Rows are points. The points of each table are mixes of a few directions, plus a little noise. Count the directions of each table, and those that both share. Where both have some left over, give the other angles between the two spaces (their principal angles), to ten degrees, smallest first.
In the rows, zero is written as 128.

First, 6 rows:
[[110  64]
 [126 120]
 [145 187]
 [137 161]
 [134 149]
 [116  87]]
Second (6 x 2):
[[121 130]
 [140 125]
 [ 63 147]
 [109 133]
 [205 106]
 [131 127]]
Directions: first 1, second 1, shared 0; angles 90

First (9 x 6):
[[177 115  91  83 150 134]
 [137 121 119 184  60  74]
 [ 98 136 139 182  60 103]
 [120 132 137 106 161 152]
 [110 136 137 104 151 161]
 [183 110  99  91 167 121]
 [156 114 125 161 120  79]
 [ 79 144 165 133 146 157]
 [ 92 143 142 108 137 171]]
Second, 6 rows:
[[120  41 222 125  97 119]
 [118 138 115 148 138 126]
 [112  86 171 149 121 120]
 [130 157  96 130 139 131]
 [140 179  74 116 142 135]
 [147 167  89 101 132 136]]
Directions: first 3, second 2, shared 0; angles 30, 90

First (10 x 11):
[[110  41 183  59 124 142  94 183  84 109 128]
 [159  77 133 117 118  96 151 101 159 135 163]
 [128 187 103 181 132 118  96 146 125 134 150]
 [ 90 141 153 160 131 145 136 217 131  69 129]
 [152  98 127  99 127 131 150  49 116 153 104]
 [119 154 108 117 126 130 159 124 172 136 111]
 [119 204  80 146 129 121 142 128 184 151 123]
 [ 96 170 118 104 138 175 158 108 124 130  51]
 [150 104 140 147 129 118 109 104  91 128 147]
 [156 104 135 151 126 102  84 120  94 137 174]]
Second:
[[139 110 181 107 188 185  99 188  79 169 115]
 [137 128 121 141 142 132 111 155 144 127 133]
 [131 144  97 134  92  83 106 129 185  96 150]
 [144 104  99 136 183 150 139 149 120 170 102]
 [125 122  83 107  80  80 135  47 131 143 141]
 [115 139 177 165 130 172 146 122  91 108 139]
 [144 135 137 110 122 113  57 178 161 121 157]
 [ 98 147 178 177 139 178 207 128  96  83 101]
 [143 120  66 131 112  88 111  98 162 143 144]
 [127 133  90 151 110 104 146 102 156 113 133]
 [104 127 178  50 110 123 153 112  83 137  94]]
Directions: first 5, second 5, shared 1; angles 30, 30, 40, 80

First:
[[ 98 150 117 189  93  96 121 199  91 184 142 152  85 167 118 171 170 146
  136 157]
 [152 144 133  38 153 155 122 103 160  97 122 109 158  96 144  89 127  87
  130 103]
 [123 148 126 154 127 134 169 116 151  93  85 150 128 157 118 152  80 133
   91 118]
 [131 112 116 144 112 111 103 158 103 154 170 120 126 107 136 120 166 139
  155 148]
 [120  77 145 170 136 126 125  88 112 135 129 124 122 131 116 135 105 159
  131 133]
 [140 131  97 201 105 122 184 120 152  65 106 155 149 134 126 149  63 158
   87 130]
 [100 204 107 143  90 100 124 235 108 181 133 157  85 173 127 167 192 111
  131 149]
 [138  94 165  48 173 156  97  65 135 131 127  94 143 100 131  87 131 104
  148 106]
 [150  91 147  66 162 151 107  69 140 110 137  95 158  86 138  83 120 114
  144 110]]
Second:
[[104 131 101 152 148 161 158 100  90 116 100 139 164  82 149 112  82 155
  125 160]
 [149 168 132 121 154 144  86 131 119 115 105 127 181 145 160 149 179 118
   90 132]
 [115  67 160 113 113 155 171 100 129 103 140 151  99  62 127 148  95 167
  120 147]
 [140 130  74 111 113 103  95 179 234 157 138  72 124 127 106 111 189  91
  151  98]
 [139 118 140 141 124 124  91  95 112 117 163 153 102 117 138 145 122 161
  148 120]
 [139 148 124 121 138 130 125 149 140 126 100 113 171 139 144 149 168  99
   87 137]
 [148 141 135 174 125  78 115 105  76 134 139 156 129 163 154 184 120 106
  103 140]
 [128 149  82  85 149 182  97 162 214 121  95  76 183  86 133  88 194 134
  129 119]
 [ 95 114 156 126 113 115 189 138  81 148 135 136  72 174  78  76  52 123
  167 120]
 [122 108 178 132 102  91 149 121  81 141 165 155  53 183  92 118  78 126
  158 111]]
Directions: first 4, second 6, shared 0; angles 40, 50, 60, 60
